Rows are points. Each copy is the shape, with its points in the same order, turned, moved and blurred by noise. Is it also mirrored, or only turned?

Shape (7 x 3):
[[-4.2 -4.4  2.7]
 [ 8.6  3.9  1.0]
 [-1.4 -0.5 -1.6]
 [-1.5  0.5  0.7]
 [ 0.8  1.5  1.7]
 [ 1.2 -4.2 -0.9]
 [-2.3 -6.2 -2.3]]
Copy 1 (7 x 3):
[[ 0.9  2.0 -7.5]
 [ 5.5  0.9  7.6]
 [-0.8  0.2 -1.7]
 [-0.6  1.7 -1.5]
 [ 0.9  3.1 -0.1]
 [ 2.6 -2.1 -3.0]
 [ 1.1 -4.0 -6.1]]
Copy 1 is: mirrored
Copy 2 (7 x 3):
[[-1.5 -6.1  4.4]
 [ 1.4  2.3 -8.1]
 [-0.2  0.0  2.7]
 [-2.2 -1.2  1.1]
 [-1.9 -0.8 -1.4]
 [ 3.2 -2.8  1.7]
 [ 3.2 -3.8  6.0]]
Copy 2 is: mirrored
Copy 3 (7 x 3):
[[-5.1 -2.1 -4.6]
 [ 3.4  7.3  2.7]
 [ 1.1 -2.2 -2.3]
 [-1.0 -1.7 -0.3]
 [-1.1  0.9  0.0]
 [ 0.4  0.6 -5.8]
 [-0.6 -3.1 -7.8]]
Copy 3 is: mirrored

Shape (8 x 4):
[[ 0.0 -0.6 -3.7  5.2]
 [-2.3 -4.0 -4.5  1.6]
 [-1.2  1.4  1.4  3.2]
 [ 5.7  3.8  8.7 -0.8]
 [ 0.4  0.9 -4.5 -4.4]
 [-1.2 -1.2 -2.2 -4.0]
 [-1.8  1.4  0.9  2.6]
 [-0.5 -2.1 -1.2 -3.6]]
Copy 1 (8 x 4):
[[-5.1  3.4 -1.6 -2.3]
 [-5.8 -1.4 -0.2 -4.4]
 [-2.6  2.1  0.5  1.9]
 [ 6.5 -0.2 -2.3  7.5]
 [ 1.1 -1.6  3.0 -5.7]
 [ 0.3 -3.6  2.9 -2.8]
 [-2.8  1.9  1.2  1.6]
 [-0.6 -4.2  1.5 -2.1]]
Copy 1 is: only turned
Copy 2 (8 x 4):
[[-0.2  2.2 -8.5  1.5]
 [-3.7 -2.0 -6.9  2.6]
 [-1.1  4.4 -3.8  1.7]
 [ 5.5  6.6  5.6 -0.1]
 [-2.6 -2.8 -2.6 -4.2]
 [-3.5 -2.2 -1.3 -1.4]
 [-1.0  4.5 -3.4  0.7]
 [-2.3 -1.9 -0.2  0.0]]
Copy 2 is: only turned
Copy 3 (8 x 4):
[[ 0.4 -0.9  3.9  7.0]
 [ 1.8 -5.4  4.5  4.1]
 [ 1.2  3.7  5.1  3.1]
 [ 2.4  9.4 -2.5 -0.8]
 [-3.4 -3.4  0.1 -1.4]
 [ 0.4 -3.1  1.0 -1.3]
 [ 1.0  2.3  5.5  3.0]
 [ 1.9 -3.1  0.2 -1.5]]
Copy 3 is: only turned
Copy 4 (8 x 4):
[[ 2.5 -6.0 -1.5  0.3]
 [-1.3 -5.8 -3.4  2.8]
 [ 1.3 -2.3  3.2  1.8]
 [-0.9  6.3  6.5 -4.9]
 [-0.6  1.2 -5.6  3.4]
 [-3.6  0.2 -3.9  3.5]
 [ 0.8 -2.1  2.6  2.7]
 [-4.2 -0.4 -2.8  1.4]]
Copy 4 is: only turned

Shape (9 x 6):
[[-1.5 -3.1  1.2  4.9  2.9  0.4]
 [ 0.2  0.2  0.5  2.2  1.1 -0.7]
 [ 3.3  0.1  6.1 -0.7 -3.6  2.0]
 [ 3.9  4.2 -1.8  1.6  0.5  1.9]
 [-1.0 -1.5  2.5  0.3  1.0 -0.7]
 [ 0.8 -2.7  1.3  2.5 -4.2 -1.2]
 [-2.2  2.7 -2.4 -3.3 -3.9  6.2]
 [ 0.0 -2.2  5.5  1.3  0.0 -7.4]
 [ 5.6  0.3 -4.1 -9.9 -2.7  5.4]]
Copy 1 (9 x 6):
[[  5.5   0.0   0.2   3.3  -2.2  -3.4]
 [  0.6   0.7  -0.4   0.8  -1.1  -2.4]
 [ -1.0  -4.4   1.3  -5.3  -0.6  -3.1]
 [ -3.6   1.3   1.8   0.3  -2.6   1.9]
 [  2.2  -0.1  -1.8  -0.7   0.5  -3.1]
 [  1.1  -2.9  -3.7  -1.0  -4.2  -4.3]
 [ -2.2  -5.5  -3.2  -0.2   0.5   5.0]
 [  1.4   2.1  -2.8  -2.0   0.9 -10.2]
 [ -2.9  -0.1  -3.4  -9.0  -0.1   9.0]]
Copy 1 is: only turned
Copy 2 (9 x 6):
[[ 0.1 -4.4 -4.2  1.4 -1.5 -3.6]
 [ 0.8 -2.2 -1.2  0.6 -0.4 -1.3]
 [ 1.6 -7.0  3.6  0.3 -3.0  4.1]
 [ 3.5 -1.9  1.5  1.8  4.7  1.0]
 [-1.3 -2.9 -0.2 -0.1 -2.5 -1.0]
 [ 2.1 -2.4 -0.1  3.4 -5.0  1.1]
 [-4.6 -1.7  2.5  6.1  3.0  5.3]
 [ 2.0 -1.0 -0.6 -4.2 -7.4 -1.5]
 [-2.4 -1.4 12.3  6.0  3.7  1.6]]
Copy 2 is: mirrored
Copy 3 (9 x 6):
[[-4.0  2.0 -1.7  5.3 -2.5  0.4]
 [-0.5 -0.1 -1.0  3.5 -0.1  1.0]
 [-4.8 -1.2  3.1  1.5  6.3  0.0]
 [ 1.8 -1.7  2.7  2.0  0.9  4.0]
 [-3.7  0.7 -2.3  1.6  1.2  0.1]
 [-1.8  0.2  1.7  3.0  1.8 -4.7]
 [ 0.6  3.2  5.0 -5.5  0.4  2.8]
 [-2.5  0.5 -6.0  6.1  4.6 -3.9]
 [ 0.8 -4.9  2.7 -9.3  2.7  2.0]]
Copy 3 is: only turned
Copy 4 (9 x 6):
[[  1.8  -0.7   2.5   1.1   3.8   4.4]
 [ -0.5   1.1  -0.2   0.2   2.6  -0.3]
 [ -4.1   2.6   3.0  -6.9   1.4   1.0]
 [  3.1   3.8  -2.5  -3.6   2.5  -3.7]
 [ -2.0   1.3  -0.1   0.5   2.2   2.1]
 [ -1.1  -0.6   4.7  -0.7  -0.6   0.0]
 [  1.8   7.4  -1.5  -4.0  -5.7   1.2]
 [ -6.7  -2.9   2.6   3.1   2.9  -0.2]
 [  0.2   1.8  -5.6 -11.2  -6.5  -0.1]]
Copy 4 is: only turned

Shape (12 x 6):
[[ 5.0  2.8 -5.5  1.7  0.1 -2.7]
 [-6.0  6.2 -1.7 -0.3 -1.4  4.6]
 [ 1.4 -2.7 -0.2  1.6  5.1  3.0]
 [ 2.9 -3.4 -1.9 -4.6 -3.9 -4.7]
 [ 5.2 -2.1  1.1  0.8 -0.2 -1.0]
 [-2.5  2.4  3.2 -2.2 -4.3  4.1]
 [-5.9  2.7  2.5 -0.5  6.1  0.7]
 [ 0.0 -0.1  0.5  0.8  1.8 -4.9]
 [ 4.6  4.3 -4.5  1.9  0.2 -4.5]
 [ 2.0 -3.2  0.2 -0.6 -0.7  0.9]
 [-5.0 -3.7  0.0  4.6 -3.9  3.2]
 [-1.6 -0.6 -3.1 -0.2  5.6 -2.2]]
Copy 1 (12 x 6):
[[-2.7  6.1 -0.7  6.4 -0.1  2.5]
 [ 6.0 -3.5  3.0  3.9 -0.7  2.1]
 [-3.7 -1.9 -4.8  0.5  2.2  0.9]
 [-3.4  6.2 -1.2 -0.6 -8.7  1.8]
 [-4.7  4.2 -1.8 -0.7  0.2  0.7]
 [ 4.3 -1.8  3.6 -2.8 -2.7  0.2]
 [ 5.9 -4.2 -5.0  2.5  0.4 -4.4]
 [-1.2  3.0 -3.0  3.0 -2.0 -3.6]
 [-1.9  8.0 -0.7  7.4  0.6  1.2]
 [-4.0  0.5 -1.2 -1.2 -3.3  1.6]
 [-4.1 -5.2  3.4  1.0 -4.5 -2.5]
 [-1.2  0.1 -6.1  5.4 -1.7 -0.8]]
Copy 1 is: mirrored
Copy 2 (12 x 6):
[[-0.3 -4.4 -2.6 -1.1 -3.7 -7.1]
 [-0.4 -0.5  6.5 -5.5  3.2 -1.7]
 [-3.1 -5.5 -2.0 -0.5 -1.8  2.9]
 [-1.3  4.6 -4.0  1.4 -5.6 -4.3]
 [ 1.8 -2.1 -5.0 -0.2 -4.4 -0.2]
 [ 2.7  3.5  1.2 -4.7  1.3  2.1]
 [-3.2 -2.7  2.4  1.6  5.2  2.1]
 [ 0.1 -2.6 -1.3  4.3 -0.4 -1.7]
 [ 1.1 -4.8 -3.2 -1.1 -2.8 -8.3]
 [-0.7 -0.3 -3.3 -1.8 -5.1  1.8]
 [ 1.3 -0.3  6.8  0.1 -5.2  4.4]
 [-6.3 -3.9  0.1  1.6  0.0 -2.0]]
Copy 2 is: mirrored
Copy 3 (12 x 6):
[[ 2.6 -3.0  3.9  4.5  2.0 -4.7]
 [-8.0 -2.5 -3.5  1.3 -3.9 -3.3]
 [ 0.4  3.5 -1.9 -1.3  4.0 -2.1]
 [ 6.0 -3.0  2.1  1.4 -3.3  3.1]
 [ 4.1  3.5  2.0  1.7 -0.1 -0.9]
 [-3.5  2.1 -3.1  2.0 -6.9 -0.3]
 [-4.9  0.8 -1.3 -6.9 -1.0 -3.8]
 [ 0.6 -0.4  4.7 -2.5 -0.6 -0.9]
 [ 2.4 -3.2  5.8  3.5  0.5 -5.2]
 [ 2.0  2.2 -0.8  1.2 -0.1  1.2]
 [-6.6  2.3 -0.6  3.1  0.3  4.7]
 [ 0.0 -2.6  1.1 -4.1  3.0 -2.0]]
Copy 3 is: only turned

Shape (11 x 8):
[[-5.1 -2.0 -3.1 -2.7 -2.4 -1.9  0.3  4.1]
 [ 3.6 -3.9  4.5  1.4  4.4 -4.4 -1.0 -1.8]
 [ 0.7  3.2 -3.5  2.0 -2.2 -3.4 -2.9 -3.2]
 [ 1.8 -1.7  5.9 -1.3  2.8 -0.1  3.6 -3.3]
 [-6.3  3.1 -3.8 -4.9  0.4  3.4 -3.1 -4.5]
 [ 5.1 -0.3  2.4 -2.7 -0.9 -1.6  0.4  5.2]
 [ 0.9  3.2 -2.3 -0.9  4.7  0.4  3.9 -1.0]
 [ 0.8 -4.5 -4.9  2.1 -1.0  0.5  0.3 -4.4]
 [-3.6  1.4  4.9 -2.3  6.4  5.6  0.2  5.3]
 [-3.0 -2.1 -1.9  5.3 -3.7  3.3  1.8  2.7]
 [ 3.0  1.7  3.0 -2.0 -0.7  5.4  3.9  6.4]]
Copy 1 (11 x 8):
[[-3.5  3.6 -1.8 -1.6  2.4  7.2 -0.2  3.2]
 [ 3.3 -1.1  1.6 -3.3  2.3 -5.3  2.2  4.7]
 [-3.3  2.8  4.0  3.9  4.0 -1.0  0.6 -0.8]
 [ 5.1 -0.6  0.8 -2.5 -3.1 -1.8  4.5  1.4]
 [ 1.6  8.2 -0.3  0.6  3.5  4.9  1.0 -6.5]
 [-3.8 -3.2 -0.3 -4.4 -2.2 -0.7 -1.3  1.3]
 [ 2.8 -2.6  4.2 -0.7  1.4  4.0  1.2 -2.5]
 [ 1.5 -0.1 -2.8  5.5  4.9  0.8  2.5  1.1]
 [ 6.2  2.0  0.4 -7.3 -2.9  4.4 -5.7 -0.7]
 [ 0.6  1.5 -1.6  5.4 -1.1  4.9 -3.8  4.4]
 [-0.2 -3.5 -1.1 -2.7 -6.8  3.5 -3.9 -1.1]]
Copy 1 is: mirrored
Copy 2 (11 x 8):
[[-5.5  0.0 -3.3  3.4 -0.5  0.0 -4.2  1.2]
 [ 6.6 -4.8  2.5  1.1 -3.2 -2.3  0.1  0.0]
 [ 3.3  2.7  1.9  0.6  3.3  2.6 -5.8  0.1]
 [ 2.4 -2.3  2.8 -0.3 -4.5  0.7  4.4 -2.7]
 [-6.8  4.9  7.0 -0.3  3.0  0.1 -2.2  0.0]
 [ 3.0  0.7 -4.1 -0.4 -4.4  0.5  1.3  4.7]
 [ 1.0  4.8  1.6 -1.9 -4.2 -2.4 -1.4 -3.7]
 [ 0.7 -1.9 -0.2 -2.8  5.1 -0.4 -2.4 -3.8]
 [-2.9  4.6  1.0  4.6 -4.3 -6.7  6.2  1.2]
 [-1.0  2.0 -5.4  4.4  4.6 -0.2  1.1 -3.4]
 [-0.3  5.4 -5.8  0.0 -4.0 -0.6  6.3  2.2]]
Copy 2 is: only turned

Shape (13 x 9):
[[-2.5  2.4 -0.9 -0.2 -4.7 -1.4  4.1 -0.9 -0.6]
 [ 0.4 -3.6 -1.0  6.6 -2.9 -1.5 -2.8  3.2 -1.9]
 [ 3.2 -6.5 -5.6  0.2 -4.1 -2.6 -4.5 -3.4 -2.0]
 [ 0.7 -1.2  4.7 -4.4  1.8  4.2  6.5 -3.7  2.4]
 [-3.2 -1.1  0.1 -2.3 -3.2 -3.8 -0.7  1.9  1.0]
 [-3.7  1.5  3.2 -2.3 -0.1  5.0  2.1 -3.1 -1.3]
 [ 3.1 -3.7 -3.3 -1.1 -1.2 -4.9 -5.7  2.4 -4.9]
 [ 0.5  0.4  1.7  1.1  2.9  0.6  2.6 -3.0  4.4]
 [-5.2 -2.3  4.7 -0.8  3.0  0.8  4.2 -6.2  1.4]
 [ 0.9 -4.5 -1.2  5.8  2.4  0.9  1.5  2.3  0.0]
 [ 2.9 -7.5 -3.3 -1.0 -5.1 -6.5 -1.4  0.9 -6.4]
 [-3.9 -1.6 -3.8 -0.8  1.4  1.0  2.8  0.7  0.0]
 [-4.2 -2.5  3.3 -4.5 -2.4  4.0  3.4 -1.8  4.0]]
Copy 1 (13 x 9):
[[-2.3  0.0 -0.4  6.1  2.3  3.5  2.6 -1.8 -2.3]
 [-1.3  4.3 -0.8  1.6  3.2 -2.2  2.9  6.8  2.0]
 [ 2.0  4.3 -5.8  2.6  7.0 -4.0 -5.1  3.9 -3.0]
 [ 3.1  0.1 -1.4  0.9 -5.6  0.4  1.9 -7.6 -3.8]
 [-0.2  2.7  4.4  4.3  4.6 -0.6  0.3 -0.3 -2.4]
 [ 3.6 -2.0  1.0  1.1 -2.3  3.1  3.0 -1.5 -5.2]
 [ 3.0  6.3  0.1  4.3  4.5 -1.9 -6.0  5.7  0.6]
 [ 1.7 -2.6 -1.8  0.7 -0.6 -1.5  1.8 -4.1  2.7]
 [ 6.6 -2.6 -0.5  3.0 -0.1 -2.5  6.1 -5.2 -2.7]
 [-0.5  1.7 -2.1  3.0 -1.8 -5.4  2.4  3.6  3.3]
 [ 1.4  8.9 -2.9  8.6  6.2 -2.3 -4.2  4.3 -2.4]
 [ 0.2 -2.3  1.2  5.8 -0.6 -2.9  0.0  0.9 -2.4]
 [ 0.6  0.0  1.3  0.2 -1.2 -1.6  3.4 -5.5 -8.0]]
Copy 1 is: mirrored
Copy 2 (13 x 9):
[[-2.4  0.9  0.2 -2.0  0.5 -0.5  4.7  0.1  4.7]
 [-1.0  5.2  2.2  5.1 -3.2 -2.4 -2.6  2.5  1.1]
 [-1.2  6.8 -7.0 -0.5 -3.8 -1.0 -3.6  4.9  0.5]
 [ 1.1 -7.2 -0.6 -6.3  2.1 -0.2 -2.4 -3.4  2.7]
 [-1.3  1.8 -1.8  0.1  2.0 -4.4  3.2  1.2 -0.4]
 [ 3.9 -3.6  2.4 -4.7  1.4  0.7  1.3  1.5  2.3]
 [-1.8  5.4 -4.4  2.5 -4.4 -1.0 -0.5  3.0 -5.8]
 [-1.2 -1.2  1.1 -2.4  4.9  1.4 -3.9 -1.7  2.0]
 [ 0.8 -1.7  3.5 -8.8  4.1 -3.0 -2.5  0.0  1.9]
 [ 0.5  3.9  2.8  2.0 -1.4 -1.2 -5.8 -3.1  1.5]
 [-4.5  5.9 -5.3 -0.3 -8.2 -4.5 -0.3  2.4 -2.4]
 [ 3.0  4.0  0.0 -2.6  1.3 -1.3  1.2 -3.4  1.7]
 [ 3.7 -4.4 -1.5 -4.0  3.5 -4.5  0.7 -0.5  4.3]]
Copy 2 is: mirrored

Shape (15 x 11):
[[-1.0 -4.1 -5.2  3.0 -1.3 -1.1 -3.9  1.9  1.0  2.8  0.8]
 [ 1.1  0.7  0.2  3.8 -1.5 -2.3 -1.4 -2.1 -4.4  1.1 -3.6]
 [-0.1  3.5 -3.3  1.5 -1.3 -4.2 -1.9  2.8 -4.0  2.5  4.5]
 [ 5.1 -4.7  2.4 -3.4 -2.8 -3.2  3.4  2.5  0.1  0.8 -1.5]
 [ 1.4  5.2 -2.5 -1.3  2.0  1.6  0.4  1.3 -2.4  0.4  3.4]
 [ 3.0  1.3  2.1  5.8  6.2 -5.5 -0.3 -5.4 -2.0 -0.2 -2.8]
 [-0.8  1.8 -0.8 -0.4  0.8 -1.8  0.3 -5.7 -4.2  5.2  3.6]
 [ 3.3 -3.5 -2.0  6.0 -7.0  2.6 -0.3  0.8 -2.6  5.4 -0.6]
 [ 1.9 -4.2 -1.8 -1.1 -2.9 -0.3 -1.5  2.5 -4.5 -2.8  2.2]
 [-2.4 -0.3 -5.0 -0.7 -0.8  4.7 -4.2  1.9 -6.6  0.4  0.1]
 [ 2.2  3.6 -0.2 -1.9 -5.6 -6.3  6.0 -1.0  5.1 -2.5 -1.3]
 [ 2.4  1.0  3.7 -4.4  0.6  5.7 -3.6 -1.1 -4.8 -2.9  2.2]
 [ 4.5  4.4 -1.9 -4.7 -5.4 -4.6 -0.5  0.1 -2.3  4.8  0.9]
 [ 5.7 -5.1 -3.3  3.8 -2.1 -1.7  0.9 -4.3  0.7  0.9 -0.8]
 [ 0.7  3.5 -4.7 -6.1 -6.1  2.6  1.4  0.0 -7.2  5.2  0.6]]
Copy 1 (15 x 11):
[[ 0.9  0.5  2.0  2.9  1.4  0.2 -5.3 -5.9  2.3 -4.1 -1.2]
 [ 1.2  4.7  1.1 -2.1 -2.2 -4.1 -4.3  1.4  3.2 -1.3  0.8]
 [ 4.3  2.6 -1.1  5.4 -3.7 -1.8 -0.1 -3.1  3.2 -1.2  0.7]
 [ 3.8 -0.4 -1.5 -4.1 -2.0  1.9 -2.7  0.8  0.1  1.1 -7.6]
 [ 3.3  0.5 -1.7  4.9 -1.6 -2.6  0.6  1.3 -2.7 -0.3  2.8]
 [ 6.0  4.1  5.9 -5.8  0.4 -4.0 -2.3  2.1  2.9  0.3  5.0]
 [ 0.9 -0.5  5.0  3.9 -3.0 -2.0  0.2  3.8  4.3 -0.2  1.2]
 [ 0.0  3.8  0.1  2.4  0.6 -2.8 -5.7  0.8  2.7 -8.6 -6.1]
 [ 1.0  4.7 -1.7  3.2 -0.7  3.4 -4.8 -1.0 -0.7  0.6 -3.3]
 [-2.9  3.6  0.3  7.0 -3.4 -1.8 -7.1 -1.9 -2.9 -1.1  2.2]
 [ 1.8 -1.9 -7.2 -5.7  0.9  2.2  3.7  0.9  4.3  0.3 -1.1]
 [-0.9  3.9  0.8  3.9  0.9 -3.0 -1.5  3.4 -6.3  6.1 -1.0]
 [ 2.8 -1.9 -4.8  4.0 -3.3 -3.6 -1.0  1.3  5.5  2.7 -3.4]
 [ 3.5  0.9  1.3 -1.9  4.8  1.7 -6.2  2.1  4.4 -4.1 -1.7]
 [-2.8 -2.6 -4.3  7.8 -7.2 -2.4 -3.3  3.8  0.8 -0.8 -2.8]]
Copy 1 is: mirrored
Copy 2 (15 x 11):
[[  3.2   3.0   0.6   1.2   0.2  -1.4   3.3  -4.1   4.6   4.4  -0.5]
 [  0.7   1.0   3.8  -2.1   4.7   1.8   0.8   0.3   3.4   0.0   4.5]
 [ -0.6   1.1   3.7   2.3   1.9  -2.9   0.5  -7.8   0.5   0.4   3.6]
 [ -0.5   2.3   4.0  -9.2  -3.8  -2.6  -3.1  -2.4   4.7   0.4   0.0]
 [  0.1  -1.7   0.4   0.2  -0.2  -2.1  -0.1  -3.2  -3.3  -2.4   2.3]
 [ -0.5   2.3   4.8  -0.7   8.2  -3.3   1.7   4.8   3.3  -4.6  -0.5]
 [ -1.7  -0.3   3.4  -0.6   3.7   3.3   0.5  -5.9   0.3  -4.3  -1.3]
 [  4.5   2.2  -2.0  -4.0   0.1   2.6   2.0  -6.0   8.1  -0.1   4.7]
 [  1.8  -1.6   5.4  -2.9  -4.9  -1.9   2.9  -3.7   3.1   1.4   3.8]
 [  2.3  -2.8   1.2  -0.5  -1.3   2.5   5.4  -3.8  -1.6   4.2   4.7]
 [  1.4   5.3   4.7  -1.3  -3.0  -1.6 -11.1  -0.2   2.0  -1.5   1.5]
 [ -2.2  -8.8   1.2  -3.2  -2.9   1.2   1.2   0.0  -0.7  -1.3   2.7]
 [  1.8  -0.5   3.9  -4.3   2.6  -0.7  -6.8  -8.0   0.4   0.9   2.0]
 [  7.2   2.8   3.5  -3.2  -0.1  -0.1   1.0  -0.7   6.9  -3.0  -1.0]
 [  1.6  -1.2   2.9  -4.8  -1.2   5.8  -2.2  -9.5  -4.3   1.0   5.0]]
Copy 2 is: only turned
Copy 3 (15 x 11):
[[-1.6  3.9  0.5 -3.4 -0.8  2.5 -4.3 -0.6 -1.7  1.0  4.4]
 [-0.8  0.5  0.7 -2.9 -2.7 -2.3 -0.9 -1.6  1.8  1.3 -5.3]
 [ 3.2  5.3  0.6 -1.0 -0.4  3.4 -3.3  3.9  1.4 -0.8 -3.0]
 [-5.0 -2.5  4.8 -1.4 -6.4  1.6 -1.1 -1.6  2.9 -6.2  2.2]
 [ 3.4 -1.3 -1.2  3.2 -0.3  3.1 -1.8  4.6  0.7  0.3 -0.1]
 [-0.1  0.3 -2.1 -6.1 -2.5 -8.2  2.4  3.8  3.0 -2.0 -1.9]
 [-3.2  4.9 -2.0  2.1 -2.5  0.8  1.2  6.0  3.7  1.6 -2.0]
 [-5.7  0.1 -0.5 -4.1 -2.7  4.0 -7.6 -2.4  2.6  2.2 -2.6]
 [-0.2  0.6  6.7 -0.2  0.5  2.2 -3.0 -0.8  2.4 -0.2  2.5]
 [ 1.7  1.1  1.7  4.1  0.8  1.9 -4.1 -1.8 -1.5  6.2 -0.8]
 [-0.7 -1.9  0.7 -5.3 -2.1  6.2  5.3  0.9  0.4 -9.2 -3.5]
 [ 1.2 -3.1  1.4  8.1  1.6 -0.5 -1.3 -0.6  6.0 -1.2  0.0]
 [ 2.0  3.4  0.8  0.0 -7.4  6.9  0.9  0.6  4.8 -3.1 -3.8]
 [-5.9 -0.1  0.7 -7.4 -2.7  1.1  0.2  0.1  4.4  0.0  2.3]
 [-0.2  0.5  2.4  5.0 -5.2  8.9 -0.9  1.0  1.7  4.5 -5.6]]
Copy 3 is: mirrored
Copy 4 (15 x 11):
[[ 2.2  5.5  1.9 -0.5  2.8  0.1  2.9 -0.4 -2.2 -0.9  5.5]
 [ 0.4  1.5 -1.3 -2.2  1.7 -1.8 -3.8 -5.7  0.6  2.1  3.9]
 [ 2.8  6.3 -2.5 -0.2  2.3  1.5  0.3 -5.1 -2.5 -1.6 -2.5]
 [-1.0 -4.2 -4.3 -2.8 -0.4 -3.7  2.6  1.8 -3.0  1.6  0.7]
 [-0.7  4.6 -2.0  1.5  0.4  3.9 -2.2 -0.6  0.7  0.0 -3.6]
 [ 5.4 -0.4  0.9  0.2  1.4 -4.5 -9.3 -2.7  2.7  1.8  1.5]
 [ 3.1  5.2  1.7 -2.9 -2.1  0.5 -1.2 -4.5  1.5  4.1 -3.1]
 [-2.5  4.7 -1.3 -0.9 -0.4 -1.2  1.4 -4.0 -6.5  5.0  7.1]
 [-3.6  4.2 -3.2 -1.5  5.3 -3.3  3.0  0.5 -0.7  0.0  0.6]
 [-4.6  7.7  1.0 -3.2  5.8  4.3  0.0 -1.8  1.0  0.5  1.7]
 [ 3.0 -5.2 -7.4  4.7 -1.8 -0.6  4.2 -3.5  3.0  1.0  0.6]
 [-8.3  5.1 -1.6 -2.9 -0.5 -0.6 -2.8  1.2  4.1 -0.9 -2.3]
 [ 2.7  2.7 -8.2 -4.2 -2.7  2.4  1.9 -3.9 -0.2  0.6 -1.3]
 [ 3.0  2.2 -2.2  0.4  0.2 -4.6  0.2  1.1 -0.6  6.1  5.9]
 [-3.0  5.0 -5.5 -5.6 -0.2  7.2  3.3 -4.1 -0.5  5.5 -2.2]]
Copy 4 is: mirrored
